Each row of a before or after table is a point. The points were changed in one or more steps. Then noise was added and the rows were shuffled. The steps act on how far a point lies along the listed directions, d1 being the first. Write out the steps. A step turns or swaps two directions, mirrors them in a line or flattens them onto one, adds a multiple of one to another, or multiplies one. Angles are multiples of 10 degrees, from the lower direction toward the higher: turns from -170 to 170, lines from 10 to 170 but not 90. Use the fewest steps. Two steps may share a direction if one is a turn and the other turns, adds or multiplies; they go together, in the order done. Otherwise the lowest direction goes first.
(in the rows, 128 means zero)

Directions:
(1): [178 135  99]
(2): [101 164  91]
Before (8 x 3):
[[129 126 124]
 [159 120 120]
 [126 146 133]
 [111 124 140]
 [134 155  92]
 [149 126 133]
 [123 121 126]
 [115 102 151]]
After, 8 rows:
[[146 206  18]
 [133 128 121]
 [114 157 124]
 [ 77 116 165]
 [223 110 109]
 [118 119 131]
 [186 112 136]
 [ 93  66 210]]
Steps: multiply d1 by 3; multiply d2 by 3

Directions:
(1): [166 176 147 106  93  97]
(2): [185 107  84 161 117 128]
(3): [151  80 140  82 152  94]
(4): [147 109 193 171 127 133]
(5): [119 151 120 162 172  73]
(6): [ 94  99 122 142  74  88]
Before (10 x 6):
[[144 170 128 134 161 151]
 [123 160 109 195 159 167]
 [164 135 141 143 121 125]
 [126 137 104  94  60 117]
 [114 107 107 148 162  89]
 [124 175 150 163 105 140]
 [118 177 136 164 159 132]
 [112 118  91 149 131  70]
 [124 173 146 178 144 189]
 [114 119 146  80  62 132]]
After, 10 rows:
[[ 66 117 116  91  39  99]
 [ 60  73 138  98  45 120]
 [133 161 130 138 158 146]
 [177 199 113 182 177 183]
 [161 136 105 140 178  97]
 [143 176 137 182 149 197]
 [133 139 162 130 109 113]
 [ 82 149 152 169  90 132]
 [128 141  98 137 136  69]
 [112 163 127 171 157 133]]
Steps: turn d1 and d2 by -70 degrees; add -1.5 times d2 to d6

Directions:
(1): [ 85 131  81 168  95  94 115 161]
(2): [155 156  95  93 121 124 187 169]
(3): [104  78 127 114 192 103 139 157]
(4): [118 125 185 148 111 161 134 191]
(5): [ 90 155 104  83 143 174  87 143]
Before (8 x 8):
[[132 139 120 145 105 125  97 107]
 [136 164  83  92 120 146 155 129]
 [138 119 125 124 137 135 124 123]
 [136 118 140 142 112 125 139 107]
 [ 94 150  77  99 133 124 118 127]
 [ 98 199 109 136  55 173 103 192]
 [127 135  94  83 167 133 131 121]
 [119 124 124 124 105 158  87  94]]
After, 8 rows:
[[154 123 128 114 139 138 133 115]
 [100 145 130 124 118 170  83  97]
 [142 120 144 139 116 129 150 114]
 [135 152 110 147  87 118 133 151]
 [152 144 120 101  95 151 150 144]
 [138 141 117  84 164 155 104  77]
 [ 21 161  98 183  63 143  72 247]
 [ 75 159  66 123  99 118  97 132]]
Steps: multiply d1 by 2.5; mirror d2 and d5 in the line at 80 degrees; turn d3 and d4 by -40 degrees

Directions:
(1): [141 130 160 114 124 175  79 139 114 102  54]
(2): [145 125 109 161 174 115 189 115  99 134  67]
(3): [ 45 126 165  96 146 117 146 154  86 134 125]
(4): [ 68 111  98 149 128 107 111 116 196 116  88]
(5): [144 103 185 136 140  82 135 107 136  55 140]
Before (12 x 11):
[[151 129 132 142 103 110 131 116 142 110 169]
 [106 143 117  91 109 163  83 141 126 149 150]
 [ 83 138 145 101  96 135  69 161 143 142 151]
 [155 124 138 127 157 151 134 134 100 122  69]
 [ 90 110 133 126 124 114 145  96 155 109 106]
 [110 136 116 105  99 182  85 136 149 171 132]
 [133 154 104 114  72 171  98 132 148 154 165]
 [160 136 112 133 128 127 143 128 124 147 201]
 [101 123 123 125 110 124 111 134 138 136 128]
 [ 75 133  89  99 140 112 137 148  97 175 177]
 [ 98  80 110 157 123  80 135  95 190 100 122]
 [132 129 112 134 142 130 128 109 138 146 105]]
After (12 x 11):
[[170 158  56 149  82 181 107 114 171 166 119]
 [159 124 111 144 145 125 139  98 141 136 110]
 [194 138 116 146  81 154  81 114 168 107 129]
 [106 137  77 138 122 157 134 121 152 194 124]
 [ 79 122 122 124 124 119 125 139 126 144 110]
 [ 71 108 158 109 127 112 145  99 141 101 104]
 [204 142 117 132 113 189  77 132 134 128 117]
 [  8 130 156  65 171 146 117 179  34 151  72]
 [153 117 129 131 158  97 177 123 108 132 159]
 [ 73 141  88 102 126 152 124 143 120 178 136]
 [ 17 141 124 104 122 119 111 172 126 180 130]
 [136  78 128 155 112 110  92  93 196  73  84]]
Steps: multiply d1 by -1; turn d2 and d4 by -20 degrees; turn d2 and d5 by 40 degrees; multiply d3 by 3

Directions:
(1): [109 150 189 156  82 176 114  82 104  99 136 128 120  80]
(2): [154 202 149 172 154 141  99 141 175 110 132 129 106 177]
(3): [153 150 100 159  83 115 137 167  84 113  88  55 122 126]
(4): [185  80 148 144 128 119 185  82 127  90 129 127  92 166]
(5): [188 140 178 110  85 103 133 179 109 162 158 171 134 121]
(6): [143 108 155 181 193  96 121 149 106  94 130 131 180  88]
Before, 13 rows:
[[135 183 141 130  94 129 116 200  91 157 143 101 152  75]
 [ 90 126 167 128 160 119 106 132 103 132 137 154 181  60]
 [156 141 153 126 113 137 127 175 106 130 156 155 138  97]
 [125 123  85 118 133  93 123 164 144 147 122 138 136 138]
 [ 89 115 142  85 126 141 105 112 113 169 164 172 193  27]
 [164  81 138 101 121 110 130 115 109 147 160 178 126 122]
 [142 181 122 171  87 177 131  86 162  91 114  53  67 207]
 [ 95 109 148 140 134 126 140 133  96 138 133 138 155  81]
 [181 187 157 208 157 146 114 114 168  71 122 103  94 186]
 [149 143 107 205 132 136 164  92 146  66  89  68  83 168]
 [142 199 133 195 161 150 101 136 170 109 118  93  76 211]
 [110  99 138 117 154 128  98 153 108 149 130 141 173  84]
 [114 151 130  93  79 135  99 166 138 167 132 139 112 140]]
After (13 x 14):
[[157  97 140 118 195  74 144 160 130 139 137 162 168 126]
 [ 61 146  88 181 162 176 103  78 141  94  94  59  92 161]
 [170 170 131 148 158 133 123 182 149 113 151 145 120 154]
 [198  91 125  78 170  75 155 157 151 180 170 189 166 129]
 [153 139 127 116 108 131 131 139 164 136 127 128  81 195]
 [156 150 169 128 118 135  88 127 128 141 166 182 123 125]
 [ 42 160  53 125  89 183  97 102 135 129  97  34 116 141]
 [203 164 114 152 157  96 159 193 141 128 133  91 113 180]
 [ 58 177  86 185 172 168  74  99 155  81  91  69 134 124]
 [155 110 142 152 105 116 152 101 132  98 126 138 102 136]
 [136 108 136 129 150  95 153 166 110 151 138 152 152 117]
 [ 42 144  82 160 101 155 115 107 100 109  87  65 137  69]
 [175  79 148 128 162 105 139 150 121 134 137 152 148 134]]
Steps: turn d1 and d4 by -130 degrees; turn d2 and d5 by -60 degrees; multiply d2 by 1.3
